Each row is a point. The window is the flat piece filled in between its corners: a triangle in 3 columns, a solid with four corners in 4, and so on. A path goes straight from each point to the next, and from the last back to the first. After which points does the path pass through the window?
In the rows, zero is written as 128.

Window (4 x 4)
[[176  55 140 109]
 [121 197 197 166]
 [ 77  88 117 108]
 [ 89 176 118 161]]
Path:
(1): [ 85 106 122 195]
(2): [ 88 155 167 200]
(3): [139 212 164 109]
(4): [179 106 145  84]
(5): [158  71 138 138]
(6): [120 179 196 180]
(7): [122 202 177 128]
(8): [ 92 129 107  86]
Through the window after points: 2, 6

Window (8 x 8)
[[146 144 103 111 160 151 154 106]
 [108 145 139 182 146 148  96 115]
 [116 197  99 167  91 110 156 137]
 [133  73 193 100 140 161 119  76]
 [194 155 103 121 103 174 144 133]
 [ 69 110 134  76 140 187  72 153]
 [119 249 158 140  97 124  90  94]
 [118  69 148 124 155 114  49 111]]
Path:
(1): [ 99 114 119 136  87 157 112  44]
(2): [136 155 137 127 135 136 135 147]
(3): [126  77 161 126 175 118  56 147]
(4): [117  95 135 125 133 125  70  93]
(5): [116 146 128 144 111 132 113  51]
(6): [148 158 169 147 136 123 102 115]
(7): [154 175 166  92 159 144 137 168]
(8): [122 167  95 148 106 147 112  58]
(9): [113 136 126 156 129 156 107 100]
(10): [120 156 159 173 164 132  98 137]
(11): [146 172 166 117 149 153 114 171]
(12): [ 80 143 105 108  89 163  80  65]
(13): [148 132  94 126 121 157 112  71]
(14): [156 126 186 142 144 118 123 123]
(15): [128 162 159 124 141 119 151 184]
(16): [ 93 153 101 128 106 158  98 108]
Through the window after points: 1, 3, 7, 9, 11, 15

Window (9 x 9)
[[191 199 141 167  61 155  70  98  89]
 [141 116 137 133 212 207 152 109 122]
 [115 150 219 137 195 194 117 199  91]
 [230 145 188 157 200 147 155 201  54]
 [197  66 210 118 189 162 116 202 108]
 [107 156 101  64 158 107 138  65 113]
 [ 95 157 102 105  72 145 189  90 144]
 [ 64 101  52 123 114 112 154  77  85]
 [110 157   7 103 128 110 130 113 146]]
Path:
(1): [129 149 155 165 171 139 149 106 155]
(2): [155 134 191 199 168 113 137 143 136]
(3): [174 150 114  92 160 190 141 130  67]
(4): [119 125  90  98 148 165 153 125  84]
(5): [100 111 114 172 134  92 129  88 139]
(6): [114 127 148 142 169 115 165 126 145]
(7): [124 149 130  76 153 191 129 144  76]
(8): [128 141  99  21 144 176 148 131  56]
(9): [113 143 132 153 136 106 135 114 126]
(10): [112 145 130 146 155 118 150 114 138]
(11): [118 109 116  65 147 214 161 170  62]
(12): [142 149  82  56 132 237 158 104  77]
(13): [132 136 107 140 138 110 150 108 141]
(14): [153 157 124 163 135 137 123 106 140]
(15): [149 165 112 111  96 172 114 113  80]
(16): [141 145 115  95 160 165 128 153  97]
Through the window after points: 2, 4, 14

Window (12 x 12)
[[ 94 101 117 117 108 114 169  52  94 109  85 148]
 [131 125 155 161 119 113 125  98 140  98  86  98]
 [195 249 177 116 212 103 145 108 112 166 128  95]
 [121  78 111 118 149 152 152 139 114  65 184  75]
 [122 107 131 172 178 112 134 133 100 123 164  82]
 [147 137  97 175 140 153  90 144 112 130 132 119]
 [179 115 166 166 107 150 104  72 102 179 193 107]
 [ 62 126 155 118  95 109 137 122 148 119 127  84]
 [135 128 152 120 160 126  98 132 117 143  94 103]
 [104 128 136 173 147 172 131 140 120 127  71  98]
 [116 150 142 138 116 132 120 132  68 106  83 106]
 [156  84 119 146 124 114 185 137 117 113 130 106]]
Path:
(1): [146 130 115 131 134 112 130 117  99 141 109  55]
(2): [141 131 107 133 143 148 128 102 102 128 104  67]
(3): [132 126 138 139 129 138 131 136 121 108 135 123]
(4): [114 129 170 122 150 138 107 162 133 102 152 134]
(5): [139 126 127 152 144 128 131 121 110 133 119  59]
(6): [132 117 115 110 121  96 114  98 118 135  94  35]
(7): [112 151 154 169 138 150 132 140 127 116 140 147]
(8): [117 121 168 148 126 134 118 132 119 110 118 118]
(9): [122 138  89 141 125 120 158  85 112 128  86  58]
(10): [122 116 127 145 126 106 142 104 108 135  91  51]
(11): [101 135 164 137 113 133 122 117 144  89 127 149]
(12): [135 127 152 166 159 143 136 150 112  95 163 137]
(13): [135 126  91 156 133 131  97 116 107 149 111  76]
(14): [141 117  90 130 125 149 130 123 113 134 126  42]
(15): [135 125 135 162 141 132 119 130 116 109 127 128]
(16): [108 121 167 145 152 161 134 130 118 113 155 166]
Through the window after points: 6, 8, 10, 12, 14

Window (14 x 14)
[[167 146  94 196 147 142  99 141 101 148 130 148 123  67]
 [158 164 198 108 128 137 178  35 126 123 134  82 145 122]
 [109  91 114 144 137 137 209  85 116 160 146 112 190 138]
 [ 60 127  88 169  80  97  73 133 107 153 126 160  95 107]
 [176  89  47 139  27  54 132 126  63 111 179 160 216  74]
 [132 129 178 125 167 149 183 137 104 125 155  68  78  97]
 [ 88 164 122  92 149 126  46 131  87 143 166 133 158  50]
 [ 69  86 111 160 173 110  71 146  77 101  67 181 107  92]
 [163 129 224  89 134 160 158 108 174 167 116  27 152  90]
 [162 101  42  97   8 162 134  85 132  84 185 128 199 108]
 [154  87 179  74  77 183 227  64 122 179 137 143 141 131]
 [ 76 174 114 155 123 133 120 169  66 124  80 139 141  73]
 [ 52 170 156 121 178 105 100 174 160 119 107 196 109  99]
 [191 143  96  72 135 115 176  94 110 162 121  67 144 110]]
Path:
(1): [124 138 124 153 130 129 119 121 108 128 139 124 134 148]
(2): [100 123 126  83  99 103 146 100 117 162 102 124 110  16]
(3): [108  94 119 125 110 104 165 109 151 133 130 126 140  34]
(4): [159 154 138 134 145 158 107 128  72 131 129 132 154 151]
(5): [157 127 132 134  84 134  83 170  83 134 125 126 171 187]
(6): [ 93 137  92 143 119 103 139  97 104 128 138 160 127  65]
(7): [ 82 110 121 141 105 120 158  79 118 150 137 129 128  28]
(8): [150 123  99 126  88 142 125 127 110 128 145 134 155 145]
(9): [145 131 105 130  85 138 125 134  97 124 157 135 144 137]
(10): [ 81 119  92 101 116 103 131  85 164 131 108 132 150  33]
(11): [106 125 124 143 124 119 141  71 118 148  94 129 150   7]
(12): [159 147 136 113 148 157 119 186  97 119 169 121 138 188]
Through the window after points: 1, 7, 9

Window (14 x 14)
[[160  76  93  54 176 157 144 121  94 102 160 130 124  38]
 [163 249 118 173 148 122 199  67 142 123 154 111 105 167]
 [132  40 100  50 142 197  87  88 157 134  65 179  81  75]
 [ 44 131 106 106 133 203  53  80  82 171 112 149 176 128]
 [ 72 131 141 148 186 159 181 115  96 109  86 133 177  95]
 [116 148 110  81 122 237 189 127 104  34 137 138 142 114]
 [129  95 141  89 133 153 132  54 169  76 154 247 146 129]
 [167 168 104 153 156 201 133  83 153 142 124  98 176 166]
 [ 97 166 219 135 162 143 187 141 132 140 170 123 156 112]
 [118 138  38 119 128 177 176 183 183  77 110  67 145  82]
 [125 182 129 206 116 164  90 122 145  69  91  90 156 163]
 [138 132 141 119  90 150 137 154  77 116 115 169 188 194]
 [212 140 112 111 146 153 126 176 149 138 116 207 130  56]
 [102 116 172  30 126 137 154 108 180  28  57 164 182  46]]
Path:
(1): [ 98 146 131 101 165 159 133 132 120  94 112 139 169 137]
(2): [116 173  90  72 197 181  98 129 127  83  92 157 120 183]
(3): [126 129 149 124 117 173 157 124 126 124 138 148 163  71]
(4): [140 122 126 122 120 175 146 107 120 115 135 145 133  88]
(5): [129 146 115  94 203 165 137 151 150 119 107 173 147 140]
(6): [110 141 119  81 174 159 104 128 146  96 121 186 153 147]
(7): [113 102 135 104 109 175 134  66 133 110 116 167 152  90]
(8): [152 126 167 123  63 161 174 105 134 144 127 125 164  47]
(9): [113 175 128 124 243 166 132 156 141 103 142 152 138 181]
(10): [141 149 122 117 183 154 108 125 115 110 120 137 143 163]
(11): [165 133 103 139  57 227 182  84 181 155 112 143 191  65]
(12): [148 164 122 127 100 159 156  80 140 136 116 130 136 100]
(13): [110 164 108 125 195 161 130 112 121 106 134 146 125 170]
(14): [114 126 116 106 180 177 113 138 126  93  94 146 147 161]
(15): [142 125 125  98  43 158 165  89  67 141 183 148 174  45]
(16): [113 147 131 131 103 170 151  94 121 106 123 146 180  91]
Through the window after points: 2, 6, 8, 10, 12, 14

Window (14 x 14)
[[108 108 133 178  50  84 168 146 216 115 127  74 158  96]
 [ 31 130 134 140  84 208 150 125 216 140 162 160  56 216]
 [ 92 105 173 140 157 178 128 112  69 148 142 169 113 116]
 [117  99 135  90 104 158 123 178 107 122 128 124 242 124]
 [121  95 163  68 146 134 111 145 190 118 158 144  70  84]
 [176  88  81 169 117 107 231 118 103 138 134 179 130 158]
 [ 84 102 149  89 155  99  85 113  84 170 131 193  98 147]
 [208 116  77 117 137 124 112 170 184 183 108 138 153  92]
 [ 96 169  91 116 186 123 187  97 189 146  92 163  93  83]
 [169  59 163 126  68 106 141 137  91 142  62 129  85 176]
 [142 193 152 101 174 144  82 152 237  84 142 162 176  60]
 [ 86 161 180 120  70  79 171 163  78 143 115 132 103  57]
 [124 148 135 181 157  86 188 147 126  84 135  66  96 188]
 [ 60 137  83 117 111 202  70 114 115  66 183 127 181 157]]
Path:
(1): [137 111 146  94 114 129 139 120 138 138 128 126 117 128]
(2): [158 162 160  89  86 156 140  91 184 171 154 124 152 121]
(3): [ 78 112 114 150 157 118 122 171 159  93 135 150 130 100]
(4): [ 89  86  70 157  97 107 149 249 181 107 113 132 118 130]
(5): [155 149 161  92 125 129 129  78 153 145 127 135 137 108]
(6): [153 133 187  91  92 106 148  77 130 168 130 131 143 131]
(7): [ 98  73  80 163 114 164 109 196 117  81 101 138 103 156]
(8): [105  90 137 127 125 141 119 187 153 112 119 158 132 113]
Through the window after points: 6, 8

Window (14 x 14)
[[134 122 151  68 163 214 142 127 186 151 145  86  80 135]
 [104  76 137 137 111  78 132  58 130 119 131 146 108 128]
 [126  58 130  88 157 134 141 134 139 129 145 129 161 175]
 [179 123 113 101 111  77 121 127  83 147 149 101  66 144]
 [216 125 154  80  46  87  92 178 109 115 240 158  75 109]
 [ 36  79 122 181 112 144  70 139 104 144 161 127 155  84]
 [ 83 157  96 133 195  68 150 163 184 109 137 130  88 115]
 [101 136  74 129 121 127 139 127 145  85 116 151 104 158]
 [ 87 182 147 179 188  96 208 121  60  76 170 134 111  61]
 [125  64 153 105 172 247 120 149 175 183  29 153   7  74]
 [ 99 133 150 146 133 146 149 142 171 151 108 150 115 190]
 [ 99 159 159  94 111  74 118 136 130  83 103 152 131 135]
 [164 137 142 150 112  97 106 130 169  84 104 136 150 146]
 [123  91 130 129  68 101 155 162 138 126  87 120  57  57]]
Path:
(1): [130 131  93 106 118  84 163 138 148 143 156 149 145 112]
(2): [114 132 160 133 123 104 112 129 123  83 140 103  78 147]
(3): [108 139 144 133 155  89 101 163 164  82 155 122  73 126]
(4): [107 133  64 112 157 103 204 132 151 174 107 154 123 105]
(5): [123 140  86 114 112 131 162 121 144 164 137 167 126  99]
(6): [ 90  94 174 142 145 122 123 144 137  92  94  98  81 133]
(7): [130  85 160 136 126 148 122 169 136 110 146 113  85 149]
(8): [128 118 106 113 133 130 141 114 139 159 128 130  92  99]
(9): [142 148 123 125 132 133 155 105  93 173 151 148 130  90]
(10): [110 112 136 130 139  98 143 153 130  82 124 111  66 123]
(11): [118  96 153 119 129 120 130 136 136  94 138 130  82 142]
(12): [135 115 113 125  75 133 106 108 115 185 137 152 165  98]
Through the window after points: 3, 9

Window (14 x 14)
[[ 73 163  86 102 102 139 174  92  95 189 136  90 138  76]
 [ 61  61 169  97 169  75 126 123 124  94 117 140 122 108]
 [ 47  75  62 144 109  92 109 213 120 126 108 111 150 120]
 [ 10 117 103 149 138 154  58  82 115 194 147 120 161 116]
 [117  85 128 120 190 135 105 160 204 132 172 184 195 105]
 [ 89 140 151 187 154  38 191 151  99 122  98 158 147 173]
 [164 139  98  50 201 111  99 137  70 141 115 120 103 156]
 [189 118 126 155 100  83  98  91 155 164 136  71  77  85]
 [155 169 126 173 181 137 133 112  64 127 181 112  76 165]
 [105 138  74 127  92  88  97  50 121  49 176 138 141  92]
 [132 133 128 165 165  56  53 139 163 126 227 134 121  91]
 [ 95 165 172 101 158 101 107 140 197  44 100 141  93 169]
 [112 155  83  99  55  93 139 103  11 113  97 152  49 117]
 [126 156 159 137  88  99 157 139  90 120 138 111 160 143]]
Path:
(1): [ 73 203 120 152 121 113 119 162  57 122  89 103 148  49]
(2): [152 142 112 135 171  97 105 106 108 107 115 141 121  63]
(3): [111 138 132 113 112  99 122 107 122 156 176 111 104 162]
(4): [102 102  94 114  95  44 128 100 119 121 167 124 104 176]
(5): [114 183 126 143 153 156 114 154 112 124  98 131 134  81]
(6): [ 94 141 122 150 180 156  98 123 156 112 105  94 156  65]
(7): [102 109 124 124 111  40 125 129  93 159 204 166 124 203]
(8): [104 127 123 122 141 118 138 124 151 130 186 140 119 138]
(9): [149 135 111 161 183 105  54 116  91  65  86 141 167  92]
(10): [103 138 119 107 177 124  70 121 121  95  85 171 127  53]
(11): [113 108 112 146 120  68 152 114 117 146 204  89 105 179]
(12): [104 132 108 111 135  77 156 147 144 106 145 127 122 177]
(13): [101 154 119 151 130 142  55 114 111 111 110 134 127  70]
(14): [127 144 131 164 195  59  91 123  80 100 104 115 110 103]
(15): [119 128 117 126  96 162 157 130 153 166 249 142 111 179]
(16): [132  52  91 109 118  93 138  92 129 158 184 133 107 169]
Through the window after points: 8, 14

Window (14 x 14)
[[ 82 169 105 113  67 123 146  75 109 122 179 186 149  44]
 [159  62 127 175 176 105  70 169 138  95 165  83 109  74]
 [120 185 155 169 161  40 107 135  73 118  80  80  91 157]
 [171 131 116 182 189 103 112 151 142 113 123  84 176  57]
 [186 115 184 190 160  68 159 165 163 103 133  63 102  85]
 [ 93 146 118 116 104 117 105  88 180 125  96 182 134 126]
 [136 132  88 178  89  51 116 111 118 112  68 161 114 120]
 [103 140  80  89  88 143 131  77 113 176  80 195  98  68]
 [202 152 138 168 134  94 125 120  94 109 101 105 115 181]
 [171 111 163 165 118  80  89 143 132 177 163  62 169  68]
 [106 107  54 134 132  74 138  88 118 116  79  77 116 161]
 [ 98 128  87 190  88 154 132 142 131 145  68 130 118 153]
 [146 184 145 105  48 142  85 114 152  99 133 122 126   7]
 [ 87 119 130  78  65 127 140 111 102 109  95 182 171  63]]
Path:
(1): [135 155 122 116 122  81 114 145 117 108 106 128 122 137]
(2): [131 139  68 150 107  83 119 159 112 123 101 129 143 141]
(3): [105 122 148 154 117 121 117  90 147 126 107 122 102  67]
(4): [143  95 139 185 128 106 119 102 115 107 129 100 127  75]
(5): [146 127 115 142 136  85 103 159 126 129 135  96 122  97]
(6): [181 133 102 111 104  68 142 174 121 141 126 129 108  87]
(7): [102 107 140 196 180 125  79  70 135  86 112  83 153  94]
(8): [161 114 125 146 112 134 104  70 125 144  66 125 138  96]
(9): [102 143  95 143  99  80 150 199 150  89 183 136 107 106]
(10): [178 106  56 106 116 110 198 188 159 128  82 144 120 155]
(11): [ 98 150 179 167 124  92  54  77 106 123 109 105 136  73]
(12): [151 137 149 155 123 107 105  83 138 112 108 123 129  92]
(13): [136 145 108 155 128  87 129 174 100 125 111  83 114 105]
(14): [142 165  82 107 103 101 116 161 135 111 132 148 126 102]
(15): [124 126 129 157 109 113 114  97 112 138  99 122 140  95]
(16): [115 138 136 202 124  82 118  85 129 136  92 118 112  90]
Through the window after points: 16

Window (14 x 14)
[[166 108 101 150  59 126  70 172 197  81  76 169 136 149]
 [157 158 188  51 132 136  96 127  66  70  82 191  14 155]
 [163 114  72 121  71 153 194 131 140  69  83 154  53 132]
 [115  98 112 135 241 123 168 178 170 184  89  91 191  89]
 [ 86 147 125 223 193 112 143 238  92 214 167  63 158 128]
 [117 130 135  73 161 124  57  73 109  27 156  86  10 198]
 [ 72  77 128 117 179  87 162 202 126 171 203 129 164  42]
 [122 102  47  91 191 135 136 200  83 212 167 102 215 117]
 [114 104  42 150 199 119 151 178 184 235 140 207 126 126]
 [194 122 185 114 118  57 135  84  95 133 140 123  66 193]
 [ 67  25 121 153 163 121 119 184  84 229 114  77 133 102]
 [173 164  62 128  85  79  80 124 150 114  63 127  61  79]
 [140 149 209  77 122 197 129  71 109 176 177 122  61 116]
 [ 62 115 109 211 181 114 157 122  77 212 136 152 219  89]]
Path:
(1): [ 39 168 137  85 106  86 109 163 114 178 144 113 112 139]
(2): [ 96 135 110 109 137 105 190 141 160 174  79 126 140 138]
(3): [149  97  98 167 158 144 118 173 109 126 139 124 120 104]
(4): [164 109 137 166 186 151 123 157  97 161 153 127  97 124]
(5): [ 27 169 156  42 103  63 124 153 134 162 112 127 136 119]
(6): [ 85 163 122  92 103  96 155 163 156 135 108 150 160 154]
(7): [161  86 108 160 139 126  99 159 150 134 113 138 118 117]
(8): [163 104 139 192 182 145 160 169  84 170 135 143 109  75]
(9): [ 70 137  94  75 108  78 127 152 164 193 132 122 160 160]
(10): [ 81 141 120 107 125 112 118 158 116 166 115 155 114 172]
(11): [168 111 126 138 183 121 139 147  99 152 143 128 110 100]
(12): [225  61 106 206 185 152 138 144 105 133 131 138  96 116]
Through the window after points: 2, 6, 10

Window (14 x 14)
[[ 65  77  89  88 201  55 126 172 186 166 150  93 249 129]
 [182 158 171 106 126 200 120 134 114 105 119 107 154 163]
 [134 158  86 148 131 134 178 103 158 144 148 180 209 148]
 [193 152 109 106  97 154  95 146  69 102 145 147  70 135]
 [148 166 152 123 144 138 170 142  90  95  69 167  93 128]
 [131 208 129 172 137 163  92 105 138 147  98 150 111 163]
 [ 82 106 186  58 109 127 147 171 149 148 195 173 108 143]
 [ 96  75 132 152 141  28 128  79 219 106 116 165 220 134]
 [134 134 101 155 116 122 187  91 188 119 114 122 104 192]
 [153 120 176 180 100 126 143 124  48 145 118 110 109 117]
 [ 97  37 107 136 180 146 106 159 126 146 117 155 200 160]
 [143 161 130  75  79 178 126  86  69 150  81 139 100 154]
 [159 171 162 129 119 128 125 119  23 107 121 145 102 215]
 [ 50  82 109 167 104  84 117 183 130  91 103 117 231 141]]
Path:
(1): [172 141 184 144 117  93 149 175 113 179  62 183 172 147]
(2): [ 64 109  93  99 152 155  93 109 107  75 178  95 154 144]
(3): [100 135 131 112 112 155 120 109  85  62 160 155 112 154]
(4): [213 162 162 130  99 134 164 160 129 215  77 157 117 150]
(5): [164 174 152  87 103 138 140 181 177 153  89 136 175 190]
(6): [ 76 111  98 162 157 126 130  62 106 101 165 172 115 133]
(7): [112 126 112 123 142 115 138 105 122 121 134 145 157 132]
(8): [132 106 119 165 107 113 134 154 160 161 106 179 168 178]
(9): [168 138 133 142 130 134 101 167 115 170  93 173 155 173]
(10): [ 62  85 108 114 119 115 143  97 127  93 161  91 175 138]
(11): [112 130 126 119 157 141 146 127  93 111 122 130 125 140]
(12): [187 126 165 132  41  74 149 144 142 146 124 184 175 193]
(13): [149 119 151 126 119 127 121 155 111 135 114 132 139 162]
(14): [ 84 126 105 151 142 139 131  77  81  78 129 118  96 120]
(15): [ 79 107 153 109 153 164 134 106 103 105 126 116 141 141]
(16): [210 127 100 143  73  74 147 179 138 149 109 176 155 169]
Through the window after points: none

Window (14 x 14)
[[206 145 187 128  52  69 126 114 109   9  76 174 210 230]
 [164 205 132  84 212 130 156 135  94  94 144 140 200 207]
 [138 130  77  86 128 149 119 151 107 158 181 166 115 113]
 [154 109 141  85 162 116  92 179 178 122 146 130  77 120]
 [125 100 124 135 187 152 143 103 135 151 151 116 119  84]
 [155 138  83  75 132  89 155  98 156 118 143  96  91 158]
 [118 242 126  98 148 155 139 148  82 100  85  90 172 169]
 [106 124 140  81 134 123 182 146 188 164 146 170 106 118]
 [136 160  86 153 162 102 114 128 200 187 168 156  74 103]
 [139 164 149  84 130 155 104  68 173 132 166 147  66 155]
 [177 141 129  72 142 127 115 123 172 204 149 117 144  99]
 [135 143 168  74 121  33  90 104  74  54  53 187 216 206]
 [129 166  97 104 161 172 121 127 122 117  80 118 192 249]
 [191 125 131 102 149 120 146 122 138 174 105 170  48 128]]
Path:
(1): [146 128 154  88 133 105 140 142 107 190 120 136 127 200]
(2): [142 107 135 113 163 110 131 138 108 211 147 110 110 135]
(3): [141 202 104  62 154 154 136 106 206  45 124 181 129 130]
(4): [135 174  53  90 144 170 179  90 171  72  94 136 149 137]
(5): [154 134 148 103 147  92  97 141 115 164 136 120 126 212]
(6): [ 62 135 158 119 104 105 149 145  49 176 162 181 135 194]
(7): [219 160 119  79 159 119 119 101 220  87 114 129 102  99]
(8): [147 191  84 131 190 162 110  92 206  58 133 139 119  99]
Through the window after points: 4

Window (14 x 14)
[[ 46  96 162 100 104  88  69 169 109 189 145 104 216  97]
 [196  37 151 151  99 105 153  68 192  91  90 137 125 149]
 [213  90 138 144 167 137 118  53 141 132 117 103  61 181]
 [111  56 121 128 140  76 156 228 179 153 166 122 135 159]
 [ 20 144 161 130  33 179 140 121  44 110 129  67 144  63]
 [ 87  97 146 116 154  50 131 142 157 114 104 189 116 183]
 [ 57  70 121 166 138 131 133 154 118 154 116 136 203 194]
 [ 62  97 210 163 132 145 130 153  51 124 161 130 182  66]
 [188  90  98  91 134 120 195  77 108 128 108 170 141 146]
 [ 71  59 131 143  51 194  51 144  26 108 129 121 116  37]
 [182 125 127 171 127  91 141 171 206 173  93 192 134 173]
 [196 136  79 139 162 119 147  61 179  46 137 150 151 161]
 [149  88  83 179 145 110 164  12 156 134 143 151  96 112]
 [147  70 136 108 172 183 139  80 212 134 109 158  98 132]]
Path:
(1): [194 121 151 132  91 144 134 105 153 135 172 221  73 208]
(2): [115  79 103 178 160  74 147 136 181 154  60 103 182  89]
(3): [131 145  82 201 169 141  95 135 182 142  54  72 146  51]
(4): [155  55 178  92  95 103 183  91 105  90 186 213 144 212]
(5): [ 88  80 132 132  78  65 122  34 142  94 211 209 113 165]
(6): [148  99 136 127 167 199 151 223 118 153  35  59 173 103]
(7): [ 76 112 130 151 133 101 165 179 149 118  59 106 153 111]
(8): [122  74 151 113 113 108  95  89 118 133 180 183 123 170]
(9): [ 88  76 152 126  84 155 118 119 113  96 214 113 140 144]
(10): [100 103 138 123 130 125 133 108 113 136  96 121 152 103]
(11): [111  80 107 120 193  89 115 162 107 132  71 120 157 103]
(12): [124  95 177 143  38 173 112  96 132 128 186 138 121 159]
Through the window after points: 1, 3, 7

Window (14 x 14)
[[143  83 133 133 136 154 151 197 122 119  93  89 109 119]
 [188 128 119  64 149  57 167  39 161 235 148 121 194  83]
 [143 249 174 127 123  74  15 100 100 231  66  11  22  48]
 [148 187 163 118  89 118 156 102 151 192 168 159 167 109]
 [134 119 136  89 154 160 122 152 117 142  91 192 137 157]
 [151 126  92 109 138 104 148 164 102 131 142 200  97 103]
 [134 131 101 114 141 159 136 123 153  72  79 158  79  95]
 [ 99  86 108  88 109 156  88 168 129  85 146 117 109 134]
 [114 162 111  73 143  35 191  95 180 213 131 101 179 133]
 [121 118 149 117 124 134 163  97  75  96 141 159 117 156]
 [106 113  95 171 159 168 120 134 114 133 137 156 122 135]
 [169 129 101 125 158 141 133 163 119  71 138 143 170 169]
 [146 127 134  99 177 164 137 169 151 137 169 116  70 155]
 [106  98 186 126 177  97 117 160 158 104 155 117 148 125]]
Path:
(1): [154 115 114 155 126  83  94 146 171 151 127 161 105 174]
(2): [119 131 117  71 182 157 169 141  98 119 130 109 115 102]
(3): [128 142 118  63 183 129 162 122 142 144 146 115 139  74]
(4): [161 127 122 112 125  89 139  98 146 171 126 140 147 130]
(5): [142  94 150 114 124 101 134 129 145 160 124 171 117 169]
(6): [141 182 119 112 161 131 152 115 129 153 153 111 148  78]
(7): [126 173 115  99 161 140 155 126 122 148 155 134 153 111]
(8): [162  85 174 114  87  92 114 135 168 180  91 165 103 160]
(9): [161  87  98 134 133 128 128 123 184  94 112 144 111 174]
(10): [ 99 145 145  82 151 146 172 179  64 139 159 133 170  91]
(11): [112 160 130  80 181 145 139 153 118 141 152 104 133  77]
(12): [160 113 142 156  79 109 117 123 149 143 110 155 113 162]
Through the window after points: 3, 7, 11
